Each row of a before or after table is a point. One or more steps were done to the points. Then noise was added and the rows were shuffled. The steps act on how far a point lies along the listed directions, d1 being the first. Name the steps. A step turns or swaps two directions, mirrors them in a line or flattens them onto one, adds a multiple of one to another, or multiplies one. Angles are multiples of 10 degrees, from the lower direction toward the higher: turns from -170 to 170, lines from 10 to 170 but not 90. Use the fewest steps. Two steps may share a direction if one is a turn and the other turns, adds or multiplies; they go together, in the order done. Otherwise the lowest direction goes first.
In the rows, zero is written as 128.

Directions:
(1): [ 79 130]
(2): [130 177]
Before (9 x 2)
[[120 121]
 [ 78 149]
 [108  91]
 [193 181]
 [134 143]
 [136 168]
 [152 143]
 [127 177]
 [193 108]]
After (9 x 2)
[[ 81 107]
 [135  73]
 [ 94 118]
 [117 191]
 [101 138]
 [ 46 155]
 [143 123]
 [170 121]
 [107 123]]
Steps: turn d1 and d2 by -120 degrees

Directions:
(1): [153  85 121 178 106  86]
(2): [113 101 131 166 190 159]
Before (9 x 6)
[[150  80 122 165 145 113]
 [ 94 134 126 111 156 175]
 [151 142 115  76  66 106]
 [132  80 125 181 151 118]
 [117 176 123  87  59 121]
 [155  78 138 168  91  78]
 [108 136 158 129 179 153]
 [122 181 136  62  59 101]
 [125 143 132 116 190 178]]
After (9 x 6)
[[182 124 119 129  77  81]
 [135  81 125 163 165 130]
 [136 117 120 123  66 102]
 [113  94 150 153 195 170]
 [111 155 124  65 147 176]
 [145 119 149 145  95  81]
 [ 91 192 139  53 122 161]
 [130  85 127 181 154 125]
 [ 91 187 126  76 115 169]]
Steps: swap d1 and d2

Directions:
(1): [183 105 118  70 135 132 118 118 176 189 134]
(2): [ 80 158 175 135 126 124 114 142 201 135 172]
Before (9 x 11)
[[ 76 142 182 133 124 134 122 136 188 123 159]
 [127 110 103 147 131 133 137 158  67  97  88]
 [174  91  99 102 129 136 116 106 114 141 122]
 [ 90 146 146 169 128 133 120 143 123  87 134]
 [137 124  70 156 127 123 148 124  40  90  70]
 [147 110  95 134 123 131 126 112 124 129 104]
 [118 119 126 122 132 126 123 119  99 134 114]
 [ 30 169 198 149 132 110 130 166 191 124 170]
 [109 142 115 162 131 119 121 145  75  95 125]]
After (9 x 11)
[[112 111  93 162 137 117 172 138  11  84  69]
 [106 112 124 156 121 138 139 120  63  74  98]
 [121 120 139 105 134 119 113 114 125 151 126]
 [184 114  95  64 135 125 112 124 185 206 123]
 [167  97 111  83 142 134 119 151 159 181 125]
 [173  98  96 119 133 137 133 118  91 118 102]
 [178 114  94  93 127 121 115 131 115 159 122]
 [113 134 158 124 126 138 112 123 180 134 165]
 [132 129 119 129 124 132 109 127 168 142 126]]
Steps: turn d1 and d2 by 120 degrees

Directions:
(1): [101 175 121 186  98  67 123 139 139 170 162 142 133 160  87 144 175  83]
(2): [100 109 187  80 123 107 126  69 154 140 202 126 136  80 123 170 137 141]
(3): [158 176 126 121 110 128 137 126 182  31 152 128 187 152 119 138 105 113]
(4): [120 126  65 191 167 162 128  89 112 123 167  74 161  93  95 126 138 163]
(5): [ 47  68 103 138  90 101  85 121 173 119 114 107 151 159 153  96 100 141]
(6): [143 100 200 144  99 149  95 132  65 102 135  59 145 172 120 127 159 112]
Before (12 x 18)
[[145 125 111 192 161 142 129 141  71 144 114 116 131 130  98 106 153 111]
 [153 115 134 142  97 142 107 162 145 102  89 135 115 154 131 133 127 114]
 [108 107 155 107 123 145 120 114  99 212 133 143  70 102 156 121 128 121]
 [ 99 108  89 159 133 110 106 108 111 195 139 121 102 134 120 108 170 118]
 [171 123 104 123 164 154 158 149  59 218  46 144  57 114 147  96 127 174]
 [ 76  89 142  86  85  93 106 117 148 152 140 152 109 130 155 123 110 147]
 [190 171 131 180 135 128 119 148 111  59 149 111 150 179  95 156 151 108]
 [ 59  77 110 174  78  82  72 170 140 178  82 114 100 188 150  79 140 105]
 [113 108 174 101 123 122 122 121  58 210 122 136  72 109 123 139 178 106]
 [113 146 156 135  99  97 114 154 110 164 136 154 111 142 109 124 149 105]
 [106 123 216 119  48  75  96 154 119  99 103 129 135 213 145 102 152  84]
 [160 151 171 116 120 101 132 148 128 149 157 168 127 130 123 181 156  79]]
After (12 x 18)
[[113 172 156  65  66  83 126 125 201  55 141 172 164 166 134 141 114  79]
 [182 217  82 228 110 129 137 121 126  61 148  63 206 185  70 119 148 128]
 [ 84  87 163  97  78  69  97 154 175 154 124 173 128 166 165 150 122  85]
 [ 95 119 137 100  94 113 104 144 159  98 120 147 145 145 145 106  92 134]
 [149 121  84 166 135 154 121 143 139 131 103 136 111 112 115 134 132 135]
 [ 80  96  17 199 172 111 108 120 133 178 124 137 103 118 119 120 125 168]
 [164 120 216  22  82 127 131 135 123  98 127 170 106 140 170 145 104 128]
 [143 114  96 121 124 152 109  94 157  56 143  92 171 147 140 100 116 136]
 [115 118 123  60 131 103 153 139 171 125  65 211  90 106 187  94  80 146]
 [179 106  76 118 162 199 126 129 153  30  90  93 153 110 162  87  70 167]
 [113 126  32 227 167 141 124 112 134  92 145  99 187 121  88  96 116 140]
 [148 176 188  89  72 128 125 125 173  80 159 151 148 168 147 137 104  81]]
Steps: turn d1 and d5 by 110 degrees; add -1.5 times d2 to d4; turn d3 and d6 by -170 degrees
